Rows are points. The ring and each string are closed loops that go straight from each point to the next, and from the last back to the first. Before rounding, they use only three directions, however many columns there are. How many times does the string pass through the ring? Passing back the other way cancels.

Ring:
[[ 82  48  50   5]
 [ 76  72  26  -1]
 [ 45  69 -14  -1]
 [ 12  26 -40   3]
 [ 10 -14 -26   8]
 [ 32 -24  14  12]
 [ 59  -1  46  12]]
String:
[[ 72   4  16  -9]
 [ 47   6  21   9]
 [ 26   7  28  25]
 [ 21 -37  48  34]
 [ 47 -33  41  15]
 [ 75 -22  37  -3]
 [ 86 -11  53  -1]
 [ 85  11  20 -14]
 [ 66  23  22  -1]
 [ 46  30  25  14]
 [ 56  36  59  24]
 [ 77  25  95  28]
 [ 85   1  59   3]]
Times through: 2
String:
[[ 62  13  83  29]
 [ 54  22  48  19]
 [ 54  18  61  25]
 [ 63 -10  83  27]
 [ 78 -14  23 -11]
 [ 54   0  11  -1]
 [ 21  -7  22  24]
 [  8 -36  24  30]
 [ 15 -42  28  27]
 [ 28  -4  28  23]
 [ 37   9  30  20]
 [ 49   5  61  27]]
Times through: 1

Ring:
[[ 45  29  15  -8   6  23  -6 -10]
 [  3  36  37   1  28 -13 -25  -3]
 [-40  19  40  15  35 -32 -37  -9]
 [-61 -14  30  22  24 -26 -41 -21]
 [-47 -36  19  15   6  -3 -34 -25]
 [  7 -42   0   0 -19  39 -13 -28]
 [ 44 -22 -11  -5 -22  55   1 -29]
 [ 57   8  -5  -7 -11  46   3 -22]]
String, 13 rows:
[[ 54  46  38 -22  14  14 -12   8]
 [  7  52  24  12  34 -14 -17 -12]
 [-26  23  15  25  30 -18 -24 -25]
 [-36   4   1  34  22 -11 -22 -37]
 [-93  -6  10  53  39 -44 -40 -42]
 [-95 -32  19  41  27 -35 -45 -36]
 [-42 -39  39  -1   4  -4 -41  -9]
 [  3 -20  39 -17  -2  14 -29  -1]
 [ -1 -13   9   6   0  17 -17 -23]
 [  4 -25 -30  25 -11  38  -1 -51]
 [ 63 -23 -43   6 -33  77  18 -48]
 [ 84   8   1 -24 -20  61   8 -12]
 [ 63  23  34 -30  -2  32 -10   7]]
Times through: 1
String:
[[ 24 -33 -43  22 -24  58   8 -56]
 [ 35 -32 -40  15 -27  63  10 -51]
 [ 10 -14 -16  17  -6  31  -5 -40]
 [ 13  -9  -3   8  -3  27  -9 -29]
 [ 44 -11 -37  14 -19  57  12 -47]
 [ 65  -2 -37   7 -22  66  18 -44]
 [ 23   0 -24  20  -4  35   3 -43]
 [ 14   1   9   3   2  20 -13 -21]
 [ 39   9  40 -27   0  22 -19   7]
 [ 81  36  18 -25  -4  42   2  -1]
 [ 69  38   3 -10   1  37   5 -14]
 [ 71  41   4 -10   3  36   6 -13]
 [ 45  31 -18  13   5  32   7 -34]
 [  8   6 -13  22   6  20  -5 -38]
 [ 20   7  11   1   4  20 -12 -18]
 [ 55  15  40 -33  -3  29 -14  10]
 [ 83  21   5 -22 -13  53   7 -10]
 [ 89  13   8 -29 -19  60   7  -6]
 [ 78   2   0 -22 -22  62   7 -14]
 [ 78 -12 -35  -4 -32  78  19 -39]
 [ 41 -20 -44  18 -23  61  13 -53]
 [ 12 -15 -20  18  -8  35  -3 -41]
 [ 24 -11  20 -12  -7  28 -16 -10]
 [ 53 -27  13 -26 -27  56  -7  -9]
 [ 59 -45 -22 -12 -42  79   8 -33]
 [ 42 -42 -36   6 -34  71   9 -47]]
Times through: 3

Ring, 9 rows:
[[ -9   1   1  -8  -9  21 -15  -8   9]
 [-15  -6  24  -5  29  19  -3   2 -15]
 [-13 -21  29   2  54   9   5   9 -37]
 [ -4 -27  18   5  49  -5   9  10 -42]
 [  5 -24   2   3  24 -14   8   7 -31]
 [ 12 -18 -18   0  -7 -17   0   0 -13]
 [ 13 -14 -33  -1 -32 -10 -12  -8   6]
 [  7  -9 -34  -2 -42   4 -23 -15  20]
 [ -3  -1 -15  -6 -27  17 -21 -12  18]]
String (26 x 9):
[[-23 -24  23   6  46  31 -16  -1 -21]
 [-11 -21  13   3  32  13  -7   1 -21]
 [ -2   3  13 -11   7   2   6   3 -10]
 [ -9  -5  31  -8  40   3  13  10 -30]
 [ -9 -15  37  -3  59  -1  17  14 -45]
 [-13 -61  25  24  95   1   1  14 -69]
 [ -5 -34  10   9  44   1  -1   5 -36]
 [ -1  -9   5  -4  11   1   1   2 -14]
 [ -1   7  20 -14  14  -4  15   8 -17]
 [-11 -26  34   4  67   1  13  14 -50]
 [-17 -44  30  15  80  11  -1  10 -54]
 [-11 -27  14   6  40  10  -5   3 -28]
 [ -7  -6  14  -6  18   8   1   2 -14]
 [ -6  14  20 -17   4   8   7   3  -4]
 [ -6  14  15 -17  -3  10   2   0   2]
 [-13  10   5 -12 -14  28 -17 -10  18]
 [ -3  19   2 -19 -26  12  -5  -6  17]
 [  0  -1  -2  -8  -8   4  -5  -3   0]
 [  0  -5 -10  -5 -14   7 -11  -7   5]
 [  3  16 -15 -17 -45   9 -12 -11  27]
 [  1  -4 -35  -4 -50  18 -33 -20  32]
 [ -2 -19 -39   5 -39  22 -41 -22  27]
 [ -3 -16 -18   2 -13  15 -24 -11   7]
 [ -2   8   0 -13 -16   9  -6  -5   8]
 [ -6  16   8 -17 -14  15  -4  -4  11]
 [-18   7  21 -11   9  30 -11  -4   4]]
Times through: 4
